Each row of a before or after table is a point. One or more steps were done to the points. Then noise was added and the rows were shuffled. The steps act on how far a point lies along the listed directions, d1 being the first. Name the steps. A step turns or swaps two directions, mirrors them in a line or flattens them onto one, adds a multiple of one to another, or multiplies one. Angles are multiples of 10 degrees, from the lower direction toward the higher: turns from -170 to 170, lines from 10 to 170 but not 90. Use the fewest steps. Two steps may share a direction if one is a turn and the other turns, adds or multiplies; they go together, in the order done. Otherwise the lowest direction goes first.
(in the rows, 128 means zero)

Directions:
(1): [ 74 121]
(2): [135  74]
Before:
[[177 154]
 [208  79]
 [112 140]
 [185  95]
 [177 136]
 [164 118]
 [147 126]
 [ 59 142]
 [ 80 108]
 [161 140]]
After, 10 rows:
[[160  83]
 [147 116]
 [218 110]
 [116 175]
 [143  95]
 [108 127]
 [158 110]
 [ 70 171]
 [145  73]
 [192 114]]
Steps: mirror d1 and d2 in the line at 150 degrees

Directions:
(1): [138  69  94  93]
(2): [ 58 102 146 135]
(3): [123 147 163  62]
(4): [ 97 166  71 111]
Before, 12 rows:
[[ 55 138 155 188]
 [108 116 110 174]
 [116  83  73 112]
 [125  88 150  84]
 [124 150 125 135]
 [127  72 132 126]
 [ 89 175 120 161]
 [127  67 193  77]
 [182 146 118 191]
 [196 133 202 105]
 [183 160 177 143]
 [132  71  99  95]]
After (12 x 4):
[[ 65  57 108 138]
 [116 149 202 158]
 [173  97 122 125]
 [167 116 141  83]
 [ 62 119 106 139]
 [180  85 176  75]
 [105 135 124 132]
 [191 125  99 109]
 [174 132  71 123]
 [125 145 145 209]
 [147 143 228 123]
 [118 101  97 162]]
Steps: turn d1 and d2 by -70 degrees

Directions:
(1): [192 166 152 114 171 129 187 111  90]
(2): [171 157 160 105 109 195  99 160 178]
(3): [110 146 216 149  88  97 118 151  93]
Before, 13 rows:
[[139 136 122 109 104 205  98 136 193]
 [106  99 105 135 112 147 103 135 152]
 [126 137 157 141 112 147  67 155 146]
 [139 130 151 119 140 102 153 113  86]
 [135 141 153 123 132  95 140 134  82]
 [114 128 191 159 141  23 191 119   8]
 [174 133 132  96 129 190 102 155 189]
 [131 129  99 137 118 150  81 131 158]
 [131 135 173 136 118 109 115 144 114]
 [ 75  90 112 113  82 155  76 147 187]
 [155 147 200 178 119  51 178 102  21]
 [129 120 167 119 131 147 129 147 103]
 [158 108  68 116 134 160  99 152 191]]
After, 13 rows:
[[115 116  81 142 124 135  88 119 150]
 [ 94 106  89 121  97 179  83 129 195]
 [196 182 249 163 109  88 173 124  34]
 [101 116 133 148 112 129  65 144 143]
 [173 171 244 141 142  62 197 135  15]
 [151 152 171 121 126 107 138 142  89]
 [156 143 172 116 133 119 148 127  96]
 [124 117 166 118 123 151 122 149 109]
 [127 136 173 138 114 108 111 146 118]
 [ 98  89  81 137 125 127 118 118 139]
 [130 105 110 111 108 174  76 156 200]
 [ 56  66  65 122 106 118 101 118 165]
 [133  88  45 124 133 142 101 141 185]]
Steps: add 0.3 times d1 to d3; turn d1 and d2 by 40 degrees

Directions:
(1): [211 119 168 130 108 194  83  88 101 130  97 138  96 158]
(2): [139  75 166 159 159  85 176 135 116 102  43  97 100 109]
(3): [147 184 210 140 158 125 141 142 193  87 136 180 151 125]
(4): [121 184  85 116 166  98  51 143 140 133  46 134 130 144]
(5): [144 113 105  82 188 103 146  58 183 129 155 119  73 166]
(6): [159 130 109  62 143 119 184 172  74 138 115 204 128 155]
Before (9 x 14):
[[141 147 102 133 155 139  71 110 130 132 108 122 134 152]
 [199 114  87 113  94 172 128 147  48 133  36 146  84 145]
 [ 57 137  65  95 147  43 172 149 131 121 129 116 119 130]
 [219 147 182 131 106 164 163 105 160 111 220 180 136 151]
 [147 117 117 149  70 182  61 101 113 163 163 138  98 164]
 [136 186 101 130  96 124  61 122 123 138 105 123 146 138]
 [131 111 119 125 191  91 139  63 181  99  64  75  74 187]
 [ 97  62 137 179  44 140 151 128  82 147 114  47 129 116]
 [ 67 157  54  81 135  90 133 100 132 130 206 134 144 139]]
After, 9 rows:
[[162 122 114 122  79 178  88 122  92 165 150 175  98 174]
 [160  97  99 191  68 190  71  94  98 130  52  49  81 115]
 [ 63 160  53  88 135  93 125  94 139 125 200 125 147 135]
 [143  96 140 141 119 160 129  97 121 129 185 109 134 140]
 [142 125 136 145  54 154 132 102 111 132 186 108 142 120]
 [141  66 150 117 167 111 215  60 157  99 126  88  71 182]
 [213 217 129 113 156 125  68 130 176 113 117 199 140 171]
 [129 103 108 110  89 110 161 185  44 155  59 135 135 149]
 [ 38 121  76 127 125  58 155 118 147 115 153  72 116 112]]
Steps: turn d4 and d6 by -140 degrees; add 0.3 times d6 to d3

Directions:
(1): [135 139  78 170 108 188 115 155 110 133 144  37  82 147  74 141 192 162
 130 156]
(2): [123 107 105 122 144 204 167 181  87 135 110 147  73 140 185  58  67 132
 151 144]
(3): [118 145 129 164  51 160  99 149 114 122 127 200 178 141  69 102 120 157
 200  91]
(4): [ 99 157 174 167 121 122 152 126 154 104 116  92 132 175 148 152  60 235
  93 107]
(5): [197  90 115 114 167 112 102 191 180 150 202 163 146 149  96 114 107 175
 106 167]
(6): [119 122 124 168 152 102  78  85 190 136  95  73 144 114 130  48  99 126
 192 177]
Before (13 x 20):
[[136 101 146 116 168  53  72  97 206 137 146 136 189 118 113  98  97 134
  137 125]
 [ 94 132 172 153 159 108 136 102 150 113  86 137 123 117 172  91  35 147
  147 118]
 [134 130 108 124 105 164 123 145  83 118 135 213 141 139 109 128 133 125
  131 132]
 [114 123  93 120 120 154 165 135  97 122 126 153 102 138 145 136 119 126
  134 104]
 [104 138 148 150 145 171 159 172 127 117 129 110  91 178 147  98  57 207
  121 154]
 [168  86 144 123 151  60  89 117 184 133 157 151 156 120 114 126 108 110
  106 157]
 [130 117 122 153 140 106  88 136 195 146 157  63 130 136  87 140 128 206
   88 162]
 [111 134  90 165  95 115  85  98 148 119 117 118 163 101  84 109 164  87
  229 142]
 [111 161 132 167 107 118 134 104 141 102 118  63 103 154 120 172 156 171
   76 103]
 [143 135 140  99 120  89  82 109 135 136 147 140 147 137 107 137 163 108
  121 118]
 [138  91 132  90 113 149 127 147  84 149 146 249 169 110 126 169 141  91
  135 106]
 [149 104 138 114 173  91  85 120 194 133 152 131 163 121 135  76 122 129
  132 167]
 [100 133 130 148 146 193 145 138  99 115 127  65  62 150 191 127 112 167
   90 105]]
After:
[[104 115  84 174  92 210  95 123  84 147 103  93 114 117  94 127 185 116
  187 154]
 [143 123 138 128 149 160 168 186 102 119 162 149  84 147 126 176  99 180
   69 108]
 [162 101 113 112 107 112 110 137 109 131 165 157 127 113  81 178 188  75
   96 128]
 [ 83 150 142 127  74 118 152 109  98  95 108 208 170 118 137 168 116 101
  174  67]
 [150 101 137 106 187 140 142 189 149 139 165 154 103 156 148  81  62 164
  113 180]
 [115 137  93 162 111 179 105 120  97 118 102 142 121 135 111  87 133 128
  167 162]
 [148  89 139  87 149  60  91 131 185 158 167 189 175 100 107 132 119 121
   97 136]
 [146 115 125  71 133 132 133 144 105 127 167 181 141 116 126 156 189  86
   89 116]
 [125 149 133 116  97 111  84 105 115 131 133 126 138 140  97 138 176 111
  136 108]
 [146 110 114  81 116 125 119 154 101 134 184 178 152 124  74 189 185 109
   88  76]
 [110 122  88 148 136 145 143 120 130 124 114 104  99 140 146 105 106 143
  152 135]
 [127 106 150 136 196 128 115 126 171 127 143  88 101 140 203  90  65 167
   96 137]
 [139 134 153 155 140  64 101 104 207 113 135 121 155 147 127 119  97 174
  101 124]]
Steps: turn d1 and d6 by 140 degrees; turn d2 and d3 by -20 degrees; turn d4 and d5 by 60 degrees

Directions:
(1): [143 107 112  94 102  39 129 146 148 215 138 150  92  57 161 132 210 108
  82 126 101 125 161 174 147 132  96 141 119  62 115 160 100  72 200 175
 106 103 151 128 106  87 143 136 142  42 153 126]
(2): [124  89  76 122  95  87 134 214  77 137  72 117 156 153 169 160 151 175
 172 111 141 123  99  92  50  75 115 146  88 128  72 111 130 122 149 156
 107 108 212 135 133 203  61  97 139 166 141  75]
Before, 13 rows:
[[149 170 185 137 159 192 118  65 173  74 178 137 132 148  75 109  61 114
  130 126 125 147 116 150 161 163 161 100 164 161 176 141 159 156  69  85
  188 152  68 132 147  83 178 147 109 144  99 154]
 [115 144  94 127 136 164 143 163 100  64 107  93 169 174 113 142  74 155
  171 118 174 118  99  83  80 121 120 116 128 171 103  74 147 170  83 111
  119 147 151 147 146 182  91 113 119 193 112 106]
 [132 115  98 122  97  95 139 188  93 170  98 116 143 113 166 142 140 152
  148 110 112 127 127 114  88 100 106 125 103 102 111 132 122 103 126 141
  111 107 179 122 125 163 104 130 136 129 131  80]
 [108 126 133 122 120  99 110 156 130 167 133 141 125 114 130 138 158 129
  117 125 114 132 138 124 137 123 119 132 127  95 139 120 142 112 139 144
  121 119 146 132 126 112 144 136 135 117 155 119]
 [130 172 145 162 134 203 122  70 142  68 150 130 130 178  73 116  79 119
  125 118 149 129 129 115 170 161 172 127 168 165 162 124 148 154  61  99
  175 146  70 111 112 102 171 143 118 156 108 157]
 [123 139 154 117 139 118 121 138 143 122 158 129 133 128 137 121 128 107
  124 128 128 125 129 146 149 132 143 101 148 139 147 129 135 122 101 109
  132 130 147 148 127  99 149 137 123 103 126 159]
 [125 110  68 116  95  66 138 184 113 154 107 138 134 118 180 160 169 143
  166 136 137 122 139 134  91  83 111 142 114 106 105 139 118 101 141 162
  108  85 191 141 137 162  92 107 144 125 142 109]
 [137  86  80  93  98  50 123 209 103 211  88 144 136 104 175 151 193 151
  126 107 119 110 131 129  85  91  81 149  89  73  85 140 112 103 187 186
  128 109 213 143 124 172  67  99 146 100 149  79]
 [149  97  84 103  74  28 119 227  88 189  86 139 130 104 177 123 212 136
  130 122 114 129 110 138  82  79  86 152  96  84  69 126 114  85 188 180
   93  95 204 137 129 179  79  92 159 104 159  93]
 [125 123 161 110 153 121 122 110 160 166 151 143 118  98 134 128 155  98
   88 145 103 128 164 170 180 163 131 144 153  99 146 162 108 125 132 111
  131 117  84 146 115  68 160 157 142  82 144 139]
 [157 125  90  90 110  31 131 145 140 207 126 143 113  86 163 145 191 118
  103 113 107 118 129 140 149 104 111 151  95  74 101 160  95  78 198 179
   85 107 177 134 102  92 121 129 149  60 149 101]
 [131 138 141 124 117 117 142 103 158 145 150 132 108  85 152 138 146 109
   87 145 109 139 153 168 154 151 109 130 139  96 149 143 115  97 152 117
  137 120 102 123 125  82 173 153 144  81 131 153]
 [ 91 123  94 144  92 138 138 202  93 135  83 122 166 156 134 143 129 161
  190 126 143 144 101  91  64  93 127 157 105 155  96 133 137 128 152 118
  106 134 165 146 139 185 100 107 113 175 119  93]]
After, 13 rows:
[[113 139  83 123 131 160 147 175  93  65 102  91 171 176 119 147  81 165
  173 117 173 117  94  77  71 117 119 116 120 170  97  74 147 170  84 117
  116 144 164 149 146 192  83 106 120 197 114 103]
 [110 122 135 119 119  99 109 156 132 167 134 141 127 116 127 140 155 130
  120 123 116 135 139 124 141 119 117 134 129  94 133 122 140 111 138 144
  120 119 149 132 126 114 139 134 135 117 156 119]
 [155 122  86  90 107  26 130 151 140 210 122 141 109  88 165 145 191 121
  105 110 109 118 124 140 139 100 112 155  92  74  96 157  98  77 198 184
   83 105 184 135 104  98 117 123 151  66 152  98]
 [139  77  68  90  90  37 125 232  95 213  74 142 143 110 185 164 201 163
  138 105 123 107 123 122  69  76  76 152  80  72  75 138 111 105 191 194
  123 105 230 148 124 187  47  95 148 107 156  68]
 [123 143 156 115 140 124 123 133 147 123 162 133 134 126 134 118 124 102
  117 131 130 124 129 147 155 137 145 102 149 141 147 132 133 118 100 111
  133 132 136 148 123  95 152 140 125 102 128 166]
 [134 141 147 127 120 120 141  95 163 146 157 134 102  80 148 133 143 103
   83 147 103 143 154 171 165 157 111 129 147  95 157 144 116  98 150 116
  142 119  93 121 124  76 184 157 145  75 131 157]
 [122 100  56 114  89  56 141 201 104 156  99 135 143 126 189 167 174 149
  172 133 141 120 133 128  76  74 109 148 109 103  96 138 121  99 143 164
  105  80 206 143 137 175  81 101 145 131 147  99]
 [ 92 115  85 146  85 129 142 221  82 138  70 120 168 165 140 151 138 171
  201 122 147 143  93  85  47  83 123 161 101 157  86 130 138 129 157 123
  101 129 183 149 140 199  85 100 111 180 124  82]
 [148  89  71  99  65  18 120 249  76 192  70 136 136 112 186 133 217 150
  141 116 114 125 105 126  61  61  82 160  85  84  55 119 115  86 194 189
   89  88 225 138 131 200  60  86 163 112 161  79]
 [125 129 168 111 158 126 123  98 167 164 160 144 114  97 129 124 152  91
   78 148 101 128 172 174 191 168 132 142 158 103 153 165 110 124 129 108
  135 122  73 148 112  60 170 160 142  75 139 145]
 [129 110  91 121  90  86 139 203  86 174  88 115 149 118 173 148 146 160
  152 109 115 126 125 110  78  89 106 123 100 103 102 130 123 105 131 145
  108 107 194 121 128 174  96 120 139 133 136  73]
 [132 178 153 167 142 208 122  55 151  66 159 132 125 170  69 112  74 113
  118 119 150 126 135 125 185 169 179 119 173 162 167 125 146 155  55  94
  185 148  55 111 111  90 185 149 116 148 106 168]
 [145 179 198 137 167 199 118  49 184  73 192 138 131 141  68 103  59 102
  122 132 125 146 126 157 179 179 162  97 173 159 185 144 161 153  64  81
  192 155  48 131 144  67 192 157 107 136  96 163]]
Steps: multiply d2 by 1.3
